Rows are points. Any point is a mix of the corners, with weights that add up to 1. It lies inside the corners' shape when no weight is negative. Is each point inside? If not, which corners have a negative weight?
In the rows, zero is written as 128.

Corners:
(1): [ 73 126]
(2): [158 143]
(3): [138  61]
Points:
[ 79 146] => outside (3)
[178 138] => outside (1)
[100 103] => inside
[154 140] => inside
[132 170] => outside (3)
[131  72] => inside
[84 87] => outside (2)
[159  65] => outside (1)

Corners:
(1): [177 116 156 126]
(2): [195 102 130  50]
(3): [106 103 123 129]
(4): [141 147  64 130]
(5): [ 68 159 165  46]
Points:
[153 117 144 116] => inside
[132 110 129 110] => inside
[171 130 127  93] => outside (3)
[217 144  44 147] => outside (3, 5)
[114 142 116 132] => outside (2)

Corners:
(1): [ 59  65  75 145 113  68]
(2): [ 48 125 111 177 137  75]
(3): [122 165  92  76  72 129]
(4): [118 110 189 108 103  57]
(5): [173  72 149 134 147 198]
(6): [110 174 136  93 157 125]
(7): [196 139 210 118 148  65]
Points:
[117 115 146 127 147 109] => outside (3)
[ 97  95 116 146 119  96] => outside (6)
[ 76 131 115 148 124  90] => inside
[108 118 148 133 127  76] => inside
[110 118 128 114 100  93] => outside (6)
[ 84 121 134 124  86  39] => outside (5, 6)

Corners:
(1): [144 152  93 119 140  83 123 110 126]
(2): [159 103 120  90  85  90 175  89 105]
(3): [ 97 147 140 150  87 170  99  77 113]
(4): [106 161 152 114 164  77 165  63 210]
(5): [133  72 100 115 124 185 127 122 100]
(6): [ 29 129 136 133 122 181 105  86  61]
(7): [ 72  73 154 168 114 182 140 171  57]
(8): [ 75  57  71 131  55 199 112 186 122]
(9): [161 177  92 120 176 102 204  51 143]
(10): [112 118 134 105  92 204 113 230  90]
Points:
[108 117 129 128 113 136 143 111 120] => inside
[ 99  95 123 133 104 184 131 136  81] => outside (1, 4)
[ 95  93 106 128  97 169 128 148 119] => inside
[105 117 129 134 126 135 140 124 113] => inside

Corners:
(1): [153 143  75  58  89  79 160  51 162 112 200]
(2): [149 109 122 111 148 175  76 174 160 196  68]
(3): [125 115 165 131 148 139  50 232 122 133 153]
(4): [ 45 125  69  71 118  66 157  25 137 154 195]
(5): [ 97 115 142 138  98 105 158  60 159 127 176]
(6): [126 171 188 132 142 197 118 125 132 162 120]
(7): [136 136 175  95 178  80 139 158  57 166  59]
(8): [132 175 154 166 175 108 181 174  59 156  49]
(9): [ 98 162 150 104 187 140 139 157 133  63  22]
(10): [150 101  81  72 108 148 179  68 117 129 179]
(11): [ 62 114  87  63  59 102 183 116 144 134 143]
(12): [142 143 168 132 186 133 175 160 142 182  79]
Points:
[103 143 139 124 157 139 153 141 126 138  92] => outside (1, 7)
[ 89 124 107  82  94 114 162 119 139 138 133] => inside
[140 135 137 113 132 138 150 128 120 139 121] => outside (4)
[127 102 126  94 130 109 123 139 138 174 148] => outside (6, 8, 9)
[106 142 139 109 146 115 135 132 128 139 101] => outside (10)
[117 102  72  74  97  82 198  53 125 171 158] => outside (3, 6, 9)
[117 137 121 106 129 128 140 123 142 127 130] => outside (7)
